Every row gives one point. The points of each table are mixes of a few directions, plus a little noise. Count the directions of each table, and those that both share. Where both have some left over, give the other angles between the two spaces (their principal angles), to ten degrees, smallest first.

First (7 x 2)
-52  -24
-5  -3
40  17
42  19
8  3
33  16
-64  -29
Second (5 x 2)
-19  -9
-29  -13
-31  -14
78  36
1  0
Directions: first 1, second 1, shared 1

First (4 x 3)
-40  40  11
-35  36  9
35  -35  -9
40  -40  -11
Second (6 x 3)
-41  26  39
-23  15  22
56  -36  -53
-32  21  31
5  -3  -5
36  -23  -34
Directions: first 1, second 1, shared 0; angles 30

First (9 x 6)
-1  -3  -1  -1  0  -1
-8  -38  -7  -1  1  -15
-9  -48  -8  -1  1  -18
-7  -37  -7  -1  1  -14
-6  -30  -5  -1  0  -11
17  89  17  2  -1  33
1  2  1  0  0  0
16  86  16  2  -1  31
-4  -20  -4  0  0  -8
Second (6 x 6)
6  30  6  1  0  11
-7  -36  -7  -1  0  -14
-9  -46  -9  -1  0  -17
18  95  18  3  -1  35
-6  -31  -6  -1  0  -12
-2  -12  -2  0  0  -4
Directions: first 1, second 1, shared 1

First (7 x 8)
11  28  12  26  50  55  -3  3
-10  22  -36  0  -1  -9  -18  -9
-19  -24  -13  -5  -36  -11  -18  -11
-24  -80  1  -20  -39  -74  -5  10
12  9  13  -1  10  5  15  6
23  13  20  -1  44  -14  29  22
6  32  4  1  -28  48  -1  -20
Second (8 x 8)
-4  2  1  11  -2  -3  7  -3
-46  15  5  95  -15  -27  62  -33
40  -14  -4  -85  13  24  -55  29
17  -5  -2  -36  5  10  -23  13
-3  0  1  7  -1  -2  5  -2
24  -8  -2  -51  7  14  -32  17
-20  7  2  41  -6  -11  27  -14
-8  2  0  17  -3  -5  11  -6
Directions: first 4, second 1, shared 0; angles 90

First (8 x 11)
24  15  -6  -2  -2  1  6  18  -3  -27  19
-36  -34  0  31  -11  7  69  -9  10  -21  -33
21  -9  24  -5  -15  6  -61  6  27  25  2
-25  -37  13  -3  13  21  31  -6  -10  6  -37
-11  40  -69  30  5  -50  5  7  -25  -31  64
18  33  3  -21  1  -15  -63  -7  2  35  22
-22  -52  11  -2  17  34  48  7  -16  -13  -41
29  45  25  -28  -10  -2  -35  -14  15  28  3
Second (11 x 11)
-14  -64  9  11  9  31  28  19  -4  -21  -29
37  46  -3  17  10  8  -44  -24  23  -9  68
-9  12  0  -14  14  0  8  -16  -14  14  -6
54  64  -6  26  5  6  -65  -27  37  -14  95
-29  -52  7  -8  9  16  41  13  -20  -1  -49
6  0  -2  6  -22  -15  -9  17  12  -4  0
-31  -34  4  -16  5  2  38  8  -24  9  -51
-15  -46  12  3  54  61  32  -23  -21  -12  -7
-15  36  -7  -29  -16  -41  5  -3  -16  31  -24
1  25  -7  -9  -28  -37  -10  11  4  13  -6
16  13  -6  11  -39  -31  -24  25  23  -5  10
Directions: first 5, second 3, shared 2; angles 70

First (11 x 12)
-25  47  32  -12  3  58  -23  -21  -72  11  45  -52
-9  17  11  -4  1  20  -8  -7  -25  3  15  -18
-10  19  13  -5  1  24  -10  -8  -29  5  18  -21
-12  22  15  -6  1  26  -10  -10  -33  5  21  -24
-1  1  1  0  0  1  0  -1  -1  0  1  -1
9  -18  -12  5  -1  -22  9  8  27  -4  -17  19
16  -29  -20  8  -2  -36  15  13  45  -7  -28  33
-4  8  5  -2  0  10  -4  -4  -12  2  8  -9
-25  47  32  -12  3  58  -23  -21  -71  11  45  -51
27  -51  -34  13  -3  -62  25  23  77  -12  -48  56
33  -63  -43  16  -4  -77  31  29  95  -14  -60  68
Second (10 x 12)
-23  50  4  -1  -6  19  -9  15  -7  -6  13  -32
21  -8  21  17  -40  8  2  19  28  -35  67  21
42  -8  -20  5  -13  -85  28  60  87  -37  -33  58
-48  12  -22  -5  28  36  -13  -34  -37  40  -41  -45
-12  42  28  -6  -10  37  -15  -1  -38  -7  48  -32
2  -31  -8  -6  19  -4  3  -23  -15  22  -30  5
6  39  -1  -5  -4  -30  6  39  25  -21  -8  2
-8  -5  24  1  -7  47  -14  -28  -42  6  48  -19
1  -32  -22  13  -4  -14  9  0  36  1  -21  18
19  -62  -2  -15  37  -14  5  -45  -40  37  -43  20
Directions: first 1, second 4, shared 1

First (10 x 18)
-26  -22  -44  -29  -6  6  -39  -7  -9  -25  2  -66  41  -36  -9  -38  14  11
-14  11  23  -7  26  13  10  -7  51  -4  -3  -6  -15  7  7  44  -10  20
33  9  19  20  -10  -3  17  2  -4  9  19  52  -25  26  3  10  -5  -6
-31  14  25  3  32  -8  10  -11  67  -5  -24  -6  -12  0  25  50  -13  30
15  2  5  22  -15  -15  19  19  -59  32  -20  29  -6  7  -8  -21  0  -41
-51  3  3  -9  31  -10  -10  -13  61  -15  -30  -41  13  -21  23  28  -6  36
8  -8  -19  30  -33  -52  -19  -9  -12  -18  3  38  9  -2  29  -35  5  13
32  -7  -13  -5  -23  17  -2  9  -52  8  24  8  1  7  -25  -31  9  -27
26  -4  -7  0  -18  11  3  10  -46  11  15  11  -1  7  -20  -24  6  -26
7  3  9  -24  14  43  8  5  2  7  15  -21  -8  6  -25  17  -1  -10
Second (10 x 18)
4  1  11  -18  -8  10  9  -32  -25  81  5  -32  -30  28  32  -46  -35  86
-1  0  -2  4  2  -2  -3  8  7  -19  -1  7  6  -6  -7  11  9  -20
-3  -1  -6  12  6  -6  -6  21  17  -56  -3  21  20  -18  -21  31  23  -58
2  1  6  -10  -5  6  5  -18  -15  48  3  -18  -17  15  18  -27  -20  50
-2  0  -7  11  5  -6  -6  19  15  -49  -3  19  17  -16  -18  28  20  -50
-1  -1  -5  9  4  -5  -5  17  13  -43  -3  16  15  -14  -16  24  18  -44
-2  0  -5  8  4  -5  -4  15  13  -40  -3  16  14  -14  -17  22  17  -42
4  1  12  -20  -10  11  9  -35  -29  91  5  -36  -32  30  35  -52  -39  95
-1  0  -3  5  2  -2  -2  8  6  -20  -1  8  8  -6  -8  11  8  -22
1  0  1  -1  0  0  1  -2  -2  5  1  -2  -2  2  2  -4  -2  5
Directions: first 4, second 1, shared 0; angles 90

First (11 x 20)
5  -18  1  16  -11  -8  1  20  -32  -13  -10  4  -4  -8  9  -19  -11  9  16  5
-50  52  -16  -44  36  46  13  -17  68  24  -36  -34  -28  48  1  61  6  -17  -3  22
21  -10  14  5  -9  -21  -13  7  -25  -7  23  13  25  -28  -3  -25  15  -7  10  -7
-6  1  -4  -9  2  8  -3  17  -18  -5  -2  8  5  -9  1  -20  4  -5  28  12
-2  20  -7  -19  11  4  -10  7  -14  0  11  15  12  -15  -6  -17  9  -12  32  10
18  8  48  49  -8  -60  -2  -18  19  -9  -56  -75  -28  34  42  95  -10  -1  -47  -15
-8  -34  -5  8  -15  15  9  30  -27  -10  -8  10  -3  -6  4  -36  -6  11  18  10
7  5  -26  -3  4  8  3  -24  11  8  27  28  -3  -1  -19  -11  -18  15  -18  -13
-21  21  -32  -21  17  32  9  -10  19  10  -2  12  -17  16  -11  2  -16  7  6  10
12  -7  3  4  -6  -11  -8  11  -26  -8  12  14  13  -20  -1  -24  4  -2  17  0
23  -37  22  14  -21  -13  0  -22  25  9  41  4  26  -12  -16  -5  23  3  -59  -35
Second (11 x 20)
31  12  26  21  2  -41  3  2  -9  -17  -18  -17  31  2  -1  24  4  16  -20  -6
-52  31  -22  -25  20  61  -8  -21  38  3  36  42  19  -13  -30  -38  8  -20  11  37
-42  -8  -51  -51  8  54  12  15  -3  20  33  42  -20  -14  -20  -70  -4  -11  53  20
0  -14  21  6  -7  1  0  10  4  -4  -8  -13  15  0  4  6  18  -4  -11  0
-21  16  -29  -18  12  49  -11  -15  12  4  32  46  10  -11  -24  -32  -3  -4  9  14
15  -16  -1  -11  -5  -35  23  32  -29  1  -16  -19  -8  1  7  -13  -1  12  25  -6
49  -50  24  21  -27  -39  3  27  -37  1  -31  -35  -16  10  30  29  3  17  -13  -41
5  34  0  11  12  -32  2  -19  6  -8  -7  -9  -3  5  0  21  -17  4  -5  6
33  13  -15  20  2  -7  -18  -27  -13  -1  5  20  -10  4  2  24  -28  17  -18  -23
10  -17  43  25  -13  -18  -4  5  9  -8  -23  -37  13  8  17  36  22  -5  -31  -8
-27  -2  3  0  -3  7  -2  -10  22  9  -3  -19  -31  7  15  13  -2  -21  0  8
Directions: first 5, second 5, shared 2; angles 40, 50, 60

First (10 x 32)
-12  -8  15  -20  -11  10  -8  -2  11  -17  -14  5  -11  -3  -32  10  9  4  11  13  -7  -20  12  2  25  6  11  -31  -9  7  20  23
-14  -8  16  -23  -13  10  -8  -2  14  -21  -15  5  -12  -3  -35  10  10  5  12  14  -9  -22  15  2  27  7  11  -32  -9  9  22  24
-35  -20  40  -58  -33  28  -22  -3  33  -50  -39  13  -30  -5  -91  26  24  14  32  39  -22  -59  38  6  67  18  33  -86  -26  24  58  63
3  2  -4  5  4  -2  2  1  -3  5  4  -1  3  0  9  -3  -1  0  -4  -4  3  7  -3  -1  -7  -2  -4  8  2  -2  -4  -7
36  21  -44  59  33  -30  23  4  -37  53  42  -14  31  7  95  -28  -25  -15  -35  -41  23  62  -42  -7  -72  -19  -34  90  26  -24  -60  -65
5  2  -5  8  4  -4  3  1  -4  7  6  -2  4  2  12  -5  -3  -3  -3  -4  3  8  -6  -2  -9  -1  -4  11  4  -3  -7  -8
0  0  0  0  2  -1  1  -1  0  1  1  0  -1  0  0  2  0  -1  -1  0  1  1  0  -1  -1  0  0  0  1  0  -1  0
24  15  -27  40  22  -19  15  3  -24  35  27  -9  20  4  63  -18  -16  -10  -22  -27  14  39  -27  -5  -46  -12  -22  58  17  -15  -39  -43
19  12  -23  32  18  -16  12  2  -19  29  21  -8  16  3  50  -15  -13  -8  -18  -21  11  35  -22  -3  -38  -10  -19  48  14  -13  -33  -36
-28  -16  33  -46  -27  22  -18  -4  27  -40  -31  11  -22  -5  -72  19  18  11  25  32  -17  -46  31  5  55  15  26  -69  -19  19  44  50
Second (11 x 32)
29  -7  9  -15  33  -8  44  -41  6  -7  -11  28  38  33  27  -23  -54  15  -11  -27  -2  31  -23  -27  -77  39  -4  -10  -38  22  -38  -58
-10  -9  32  -64  -30  -20  -25  19  13  -30  9  42  -35  -32  -59  60  32  18  -3  39  -15  -18  12  31  71  20  17  4  20  13  89  87
8  1  -8  30  25  14  21  -25  -5  12  -15  -17  22  25  33  -37  -24  -5  -4  -21  5  9  -5  -22  -53  -2  -12  -9  -25  -2  -46  -58
9  13  -32  49  23  6  -19  1  -8  38  -18  -58  -3  -8  33  -37  21  -18  11  -2  14  -3  -2  0  -5  -28  -3  13  -11  -33  -43  -10
-31  -11  15  24  -13  39  28  -14  -7  -22  5  8  10  40  3  -9  -29  -4  -12  -20  -5  -9  20  -22  -34  -13  -19  -28  0  16  -5  -56
2  2  -11  19  5  5  32  -11  -5  6  14  5  33  26  28  -19  -36  -3  -1  -31  4  18  -11  -20  -45  2  -9  -6  1  10  -47  -53
-11  8  -10  -26  -46  -30  -39  54  0  5  38  12  -27  -48  -36  53  46  -4  15  25  -2  -7  0  35  92  -18  19  27  60  -10  43  89
4  1  1  19  25  10  -36  -9  -1  17  -47  -48  -32  -16  -3  -23  40  -4  0  29  3  -26  17  13  16  -9  1  1  -36  -30  18  21
-13  -1  12  -34  -33  -14  -25  28  4  -15  21  22  -22  -28  -39  46  27  6  5  23  -7  -11  6  24  64  -2  11  9  33  3  55  64
11  1  -4  -4  9  -8  4  -6  0  5  -1  2  10  2  8  -5  -9  2  -1  -6  2  9  -11  -2  -13  9  2  4  -6  1  -14  -8
-1  -1  2  3  2  4  12  -8  0  -5  3  6  9  12  5  -4  -14  0  -2  -8  0  3  -3  -8  -16  2  -2  -5  -1  5  -10  -18
Directions: first 1, second 4, shared 0; angles 30

First (10 x 32)
0  16  11  11  15  -16  -22  6  -5  -20  14  2  15  -7  -9  1  -1  11  -34  5  -1  8  -6  9  -11  -16  -8  3  -31  -19  0  4
0  -11  -8  -7  -11  11  15  -4  4  14  -10  -2  -11  5  7  -1  1  -8  24  -3  1  -6  4  -7  8  11  6  -2  22  13  0  -2
0  -4  -2  -3  -3  4  5  -1  1  5  -4  -1  -4  2  2  0  0  -3  9  -1  0  -2  2  -2  3  4  2  0  8  4  0  -1
0  -19  -14  -13  -19  20  27  -7  6  25  -18  -3  -20  9  12  -2  1  -14  42  -6  2  -10  7  -12  13  20  11  -3  39  24  0  -4
0  6  4  4  6  -6  -8  2  -2  -8  6  1  6  -3  -3  0  0  4  -13  2  -1  4  -3  3  -5  -6  -4  1  -12  -7  0  1
0  9  6  6  8  -9  -12  3  -3  -11  8  1  9  -4  -5  1  -1  6  -18  3  -1  5  -3  5  -6  -9  -5  1  -18  -11  0  1
1  30  21  20  29  -30  -40  10  -10  -38  27  4  30  -14  -18  2  -1  21  -64  10  -3  16  -11  18  -21  -30  -17  5  -59  -36  -1  5
-1  -39  -28  -26  -38  39  54  -14  13  50  -35  -6  -39  18  23  -3  2  -28  84  -13  4  -21  15  -24  27  40  22  -7  77  46  1  -7
2  44  31  29  43  -45  -60  15  -14  -56  40  7  45  -21  -26  3  -2  32  -95  14  -5  23  -17  27  -31  -45  -25  7  -87  -53  -2  8
-1  -30  -22  -20  -30  31  42  -11  10  39  -27  -5  -31  14  18  -2  1  -22  66  -10  3  -16  12  -19  22  31  17  -5  61  37  1  -5
Second (11 x 32)
-2  -8  -16  -10  -10  44  24  24  20  41  6  14  -25  27  14  -30  9  14  24  -18  21  7  4  -23  33  23  24  -11  47  30  0  -7
4  23  -15  7  -26  -51  -3  -54  -21  -9  -19  -12  -6  -33  -24  35  -8  -36  43  16  -30  -1  23  -8  -27  1  -31  31  16  -7  -32  -4
1  -48  25  -12  6  -20  1  -28  -18  -42  -42  -30  24  -17  13  43  -14  -31  -11  18  -19  -40  -15  41  -29  -18  -6  -12  -53  -21  34  15
-2  -25  12  -7  14  18  2  15  3  -8  -5  -4  10  9  15  -2  -1  6  -21  -2  8  -12  -14  15  4  -5  11  -17  -21  -2  25  7
-1  -12  7  -4  12  26  2  27  10  6  8  7  2  17  12  -18  5  18  -20  -8  16  -1  -10  3  15  0  16  -16  -7  4  15  1
2  16  -37  -3  -50  -23  28  -53  -8  33  -25  -7  -37  -17  -13  20  -3  -43  95  3  -22  -1  36  -34  -3  30  -15  31  76  25  -42  -13
1  -40  7  -14  -6  -7  14  -26  -11  -16  -39  -23  6  -9  13  32  -9  -32  18  10  -13  -33  -4  21  -15  -2  -2  -7  -14  -2  21  8
1  45  -10  17  -6  -32  -19  -14  -7  -1  19  9  -3  -17  -25  1  1  2  4  5  -9  24  15  -15  -11  -3  -20  25  10  -8  -33  -7
-2  18  12  11  29  21  -21  47  14  -3  39  20  12  18  0  -35  9  44  -57  -10  23  23  -15  1  14  -11  11  -12  -24  -9  6  1
-2  29  0  11  16  14  -15  34  11  9  36  22  1  13  -6  -31  10  34  -32  -10  17  27  -3  -11  13  -3  6  -2  -1  -1  -9  -5
-1  3  14  5  22  10  -15  28  6  -12  19  8  15  8  2  -15  3  25  -44  -3  13  8  -14  10  3  -12  6  -11  -30  -12  13  4
Directions: first 1, second 3, shared 1

First (9 x 32)
6  5  3  1  6  2  -8  -7  11  7  -1  16  8  -5  -2  -4  -4  -10  -12  -7  19  17  1  -8  4  -1  -6  9  10  25  -3  -2
2  -5  5  -6  17  10  -11  -11  14  1  5  22  13  -8  7  -2  -7  -14  1  -12  10  20  -4  -13  -3  -1  -21  5  9  19  13  2
12  45  4  -8  -13  -3  -3  -10  -34  -8  1  -51  -15  -1  18  -15  25  15  -13  37  -1  -52  27  19  -5  -22  43  -17  -19  -16  -12  -10
3  -5  10  -10  27  16  -17  -18  22  0  7  33  20  -13  13  -3  -8  -21  1  -17  15  29  -5  -20  -6  -2  -34  6  13  28  22  4
-6  -25  -7  15  -5  -7  7  17  22  14  -8  29  5  7  -25  10  -18  -6  -2  -21  7  35  -16  -6  12  19  -13  18  13  16  -10  4
6  17  -9  20  -34  -23  13  18  -11  16  -16  -22  -18  13  -26  -2  5  17  -23  15  10  -13  11  18  18  5  43  9  -3  2  -42  -9
-30  -39  -17  3  -24  -10  35  35  -33  -25  2  -43  -29  21  -8  24  4  35  47  13  -71  -45  -16  23  -12  14  13  -26  -29  -95  8  9
9  8  9  -6  18  11  -17  -18  18  6  3  25  17  -11  9  -8  -4  -19  -11  -11  25  24  2  -14  0  -5  -19  9  13  36  9  0
-2  -1  2  -9  6  6  -1  -6  -8  -12  6  -9  -1  -3  14  0  5  1  11  5  -13  -14  1  0  -10  -5  -5  -10  -7  -16  14  2
Second (11 x 32)
11  8  13  -11  -4  -12  14  3  -4  3  -2  4  -2  -5  0  -22  20  8  -21  -5  -15  0  -16  0  -5  18  0  -4  -17  5  0  1
-15  -10  -18  15  5  16  -18  -4  5  -5  3  -5  2  6  -1  29  -27  -11  28  6  20  0  21  1  6  -24  0  5  23  -6  0  -1
-13  -9  -15  13  4  14  -15  -3  4  -4  3  -4  2  5  -1  24  -23  -9  24  5  17  0  17  1  5  -20  0  4  19  -5  0  -1
5  4  6  -5  -2  -6  6  1  -2  2  -1  2  -1  -2  0  -10  9  4  -10  -2  -7  0  -7  0  -2  8  0  -2  -8  2  0  0
44  30  52  -43  -14  -48  52  11  -14  13  -10  14  -7  -19  2  -83  78  31  -80  -19  -59  -1  -60  -2  -18  69  1  -15  -66  18  1  4
-11  -8  -13  11  4  12  -13  -3  4  -3  3  -4  2  5  -1  21  -20  -8  21  5  15  0  15  0  5  -18  0  4  17  -5  0  -1
-11  -7  -13  10  3  11  -13  -3  3  -3  2  -3  2  4  0  20  -19  -8  19  4  14  0  14  0  4  -17  0  4  16  -4  0  -1
30  20  35  -29  -10  -32  35  7  -10  9  -7  9  -5  -13  1  -56  53  21  -55  -13  -40  -1  -41  -1  -12  47  1  -10  -45  12  0  3
-6  -4  -7  6  2  6  -7  -1  2  -2  1  -2  1  3  0  11  -11  -4  11  3  8  0  8  0  2  -9  0  2  9  -2  0  -1
-23  -15  -27  22  7  25  -27  -6  7  -7  5  -7  4  10  -1  43  -40  -16  42  10  30  0  31  1  9  -36  -1  8  34  -10  0  -2
-12  -8  -14  12  4  13  -14  -3  4  -4  3  -4  2  5  -1  22  -21  -8  22  5  16  0  16  0  5  -19  0  4  18  -5  0  -1
Directions: first 3, second 1, shared 0; angles 80
